Each row is a point. Each copy is the shape, with its points in the same order, stretched, turned, moved and blurred by noise. Some copies are also mirrored. Which?

Shape (6 x 3)
[[ 24  36  -3]
 [ 44  21  -2]
 [-26 -31  -7]
 [ -3 -40 -37]
 [-53  -1  36]
 [-49  28  -1]]
Copy 1 (6 x 3)
[[-27  24   0]
 [-32  34 -27]
 [ 28 -37 -15]
 [  0 -50 -36]
 [ 53  -2  29]
 [ 10 -25  51]]
Copy 1 is: only turned
Copy 2 (6 x 3)
[[ 25 -31  -7]
 [ 38 -23 -23]
 [-36  25  20]
 [-42  28 -11]
 [-23  22  63]
 [-35 -13  59]]
Copy 2 is: mirrored
Copy 3 (6 x 3)
[[-49  -2  -1]
 [-47 -29  -3]
 [ 59  19  -5]
 [ 60  -3 -46]
 [ 37  38  50]
 [  7  53   9]]
Copy 3 is: mirrored
Copy 4 (6 x 3)
[[ 32  12  36]
 [ 26  -1  54]
 [-39  38 -12]
 [-35  54  16]
 [-18   9 -50]
 [ 12  33 -50]]
Copy 4 is: mirrored

Shape (10 x 4)
[[ -3 -15 -17  -6]
 [ -8 -26  38  66]
 [-34  22 -14  18]
 [ -5  26   6  53]
 [ 31 -27  14  48]
 [  3 -44 -60 -38]
 [-24  12 -21  19]
 [ 19 -72  12  32]
 [-63 -15  10 -38]
 [  1  22  43  40]]
Copy 1 (10 x 4)
[[-15  18  -2   4]
 [ 18 -29  31  58]
 [-38 -32   8 -23]
 [-30 -49  -7  21]
 [ -8  -2  -2  73]
 [-38  70  -4   1]
 [-38 -18  11  -8]
 [ 20  39  28  78]
 [ 38   3  51 -60]
 [ 10 -64   2  20]]
Copy 1 is: mirrored
Copy 2 (10 x 4)
[[  6 -30  29  -1]
 [-62  -2 -56   2]
 [-17   7  14 -39]
 [-16  34 -43 -21]
 [-13 -21 -45  14]
 [ 48 -80  70  -9]
 [  1  -3   8 -33]
 [-27 -63 -20  20]
 [-60 -10  68  -9]
 [-51  47 -41  10]]
Copy 2 is: only turned
Copy 3 (10 x 4)
[[ -6  -7  -4   4]
 [-11  46 -19 -50]
 [-42  12  26  -5]
 [-34  54  -1  -3]
 [  3  34 -41 -11]
 [-14 -63 -12  17]
 [-34  11  14  -4]
 [ 14  -2 -51 -38]
 [ -1 -31  47 -39]
 [  0  66  12 -17]]
Copy 3 is: mirrored
Copy 4 (10 x 4)
[[  5   5 -20 -14]
 [-49 -35  18 -13]
 [-31  -5 -15  21]
 [-47 -38   5  19]
 [-19 -51  12 -18]
 [ 32  31 -61 -41]
 [-17 -10 -18  14]
 [ -9 -12  -9 -63]
 [ -6  69 -20 -19]
 [-28 -44  41  28]]
Copy 4 is: only turned

Shape (11 x 8)
[[  9  -6  -1  22  16 -16  21 -19]
 [ 14 -32 -36  23  -5   5 -16  32]
 [-45 -37  32 -53 -26   6  66  28]
 [-74   6 -26  -7  45 -23  12  -5]
 [ 77   7 -33 -17  31  54 -36  -9]
 [ 24 -20  -3 -15  21 -25 -47  60]
 [-24  68   7  -5 -17  14  14 -41]
 [ 29  13   0  22  40  45  -3   4]
 [-28 -13  31  -3   1   1   5 -39]
 [-21  19  62 -28 -30  11 -40  17]
 [ 54 -18  21  -1  -1   8  16   7]]
Copy 1 (11 x 8)
[[-24 -12  11   9 -20  10  43   0]
 [  7  -9   0  32 -38 -18 -31  12]
 [-56  40  76  11 -13  -6  -2 -23]
 [-71  54  -4  12  -5 -48  27 -56]
 [-23  -8 -49 -18 -24  47 -32  24]
 [ 35  19   7 -40 -40 -26  -2  12]
 [-60   0   5 -12  62  10  40  16]
 [-10  20 -20  22   2  32   4  17]
 [-32  -5  28  11  17  28  39 -48]
 [ 21  12  43 -33  63  16  25  -7]
 [  5 -20  27  -5 -27  40  18  34]]
Copy 1 is: mirrored
Copy 2 (11 x 8)
[[-27   1  -3  36  37 -16   1  16]
 [ 10  28  -9  -2   3 -32 -44 -19]
 [ 40 -35  36  11 -36 -28 -60  68]
 [  2 -39  13  72   2  30 -57   1]
 [-32  -2  17 -44  17 -83   4 -64]
 [  1  26   3 -69  18 -17 -93 -24]
 [-25 -37   0  22 -33  40  47 -22]
 [ -3  17  34   2  41 -26  24 -21]
 [-56  -6  36  36 -15 -17 -12  19]
 [-31  11  47 -57 -46  15 -36   5]
 [-16  18   7 -27  37 -63   4  15]]
Copy 2 is: only turned
Copy 3 (11 x 8)
[[ 35   8   8  13   1  16  -9 -13]
 [ -3   4 -36  26  29   1 -13  27]
 [ 12 -11 -12 -63 -50   8  73  48]
 [  4  39 -33   1 -60 -30   3 -33]
 [ -2   3 -33 -52  86  34 -17 -11]
 [-15  -2 -26  20  32 -68  22  16]
 [-20  46  42 -45 -24  44  14 -30]
 [ -9  -9 -21   4  36  18  20 -43]
 [ 15  -9  27 -30 -33  23 -11  -5]
 [-52 -10  41 -43  -7 -26  35  15]
 [ 17 -19   6 -31  38  20  24   9]]
Copy 3 is: only turned
Copy 4 (11 x 8)
[[  8   9  -4  25  -6  30  16 -10]
 [ 31  20 -16  19   9 -11  -1  47]
 [-85 -23  -5  61 -37 -48  -3  47]
 [-27  34 -29  43 -52  -1 -67 -19]
 [ 37 -28  -5 -64  23  74 -40  66]
 [ 30   8  -4  18  56 -52 -64  11]
 [ -7 -35  11 -37 -95  23   9  -6]
 [ 34 -46  15   6  -9  59 -20  26]
 [-22 -33 -45  14 -15   0   6  -1]
 [  6 -78 -15  -4 -14 -75 -30   3]
 [  7 -28  17   5  29  16  22  25]]
Copy 4 is: only turned

Shape (12 x 9)
[[-11  16  -7   7   6  -5  -7  51  42]
 [  8   1  23 -26  24  -7 -28  -1 -14]
 [-17 -30  22 -26  -4 -49 -12 -47  -2]
 [ 59  68  28  61 -55  11   7 -51 -22]
 [-18   2 -46   6 -10 -23  -1 -22 -52]
 [  3  10  12  -5  13 -38   1 -70 -54]
 [-29  47  -6 -23  -5   8  -6 -26 -17]
 [  2  43  27   2  -7  -3  36  62  32]
 [  7  25 -32 -13  20 -42  -3 -48 -16]
 [-16  24   9   2  18  13  -2 -14  21]
 [ -4  15  63  26  31  26  25  32  45]
 [ 17   4 -27 -22 -11   6  20 -25 -13]]
Copy 1 (12 x 9)
[[-49  -1 -16  16   7  11 -25  22 -38]
 [-18  36 -18  33 -21 -34   3 -25   0]
 [ -2   4  -2  -8 -70  11  44   9   6]
 [ 62  80 -29 -61   5  55 -66 -60 -12]
 [ 22  -3  42  -3 -56  20  40 -51 -34]
 [ 28   7  -3 -19 -66  -7  32 -65  17]
 [ 33   2 -45  12  -5   6  12 -38 -51]
 [-38  14 -30 -27  58  11 -31   2 -13]
 [  7 -26   4  37 -53  18  -2 -37   4]
 [  4 -18 -48  -1  -9 -17 -24  -6 -32]
 [-33  -4 -55 -53  35 -45 -42  14  -4]
 [ 38  -6  13  13  -5  13  -2   0 -10]]
Copy 1 is: only turned
Copy 2 (12 x 9)
[[-17  24  25 -22  -1 -48   8 -25  -9]
 [-25  35  10  30  23  -4 -24  -8  -3]
 [-20   0 -29  37  26  -7  15 -21  33]
 [ 21  -4  48  -3  85  18  29  61  20]
 [ 20  11  -3  36 -12  48  19  -2  16]
 [  8   2 -17  62  47  31  14   9  12]
 [ 23  23 -23  -9  31  10  -4 -14 -10]
 [ 14  -4  33 -39  25 -85  -5  -2  -7]
 [ -1   8  12  52  34  40  19 -31  -3]
 [ -8  14 -14 -19  31 -18  10 -11 -23]
 [-20  -1  -1 -43  36 -95   1  18 -35]
 [ -1 -20  11   1  16  39  -6 -18   5]]
Copy 2 is: mirrored
Copy 3 (12 x 9)
[[  4 -18 -11  -3  28 -20   6  -8  -7]
 [-41  24 -16 -38  16  24  17  17  13]
 [-38  31   0  -4 -25  17  10  69  34]
 [ 42  65  23 -23  -6  39 -92 -13  38]
 [-23   0   7  15 -30  49   1 -27  56]
 [-37  46 -14   1 -21  55 -19  29  79]
 [-34  -6  20 -12  21  12 -16   0  64]
 [ 45 -21 -25 -27  35 -22 -18  -1   8]
 [-27  37  -6  21  -8  28   0   4  83]
 [-35   5 -13  -3  17  -9 -25  16  40]
 [ -5  -1 -56 -24  27 -29 -46  33   0]
 [-15  24  -4 -23 -34   6  -7  -7  60]]
Copy 3 is: mirrored
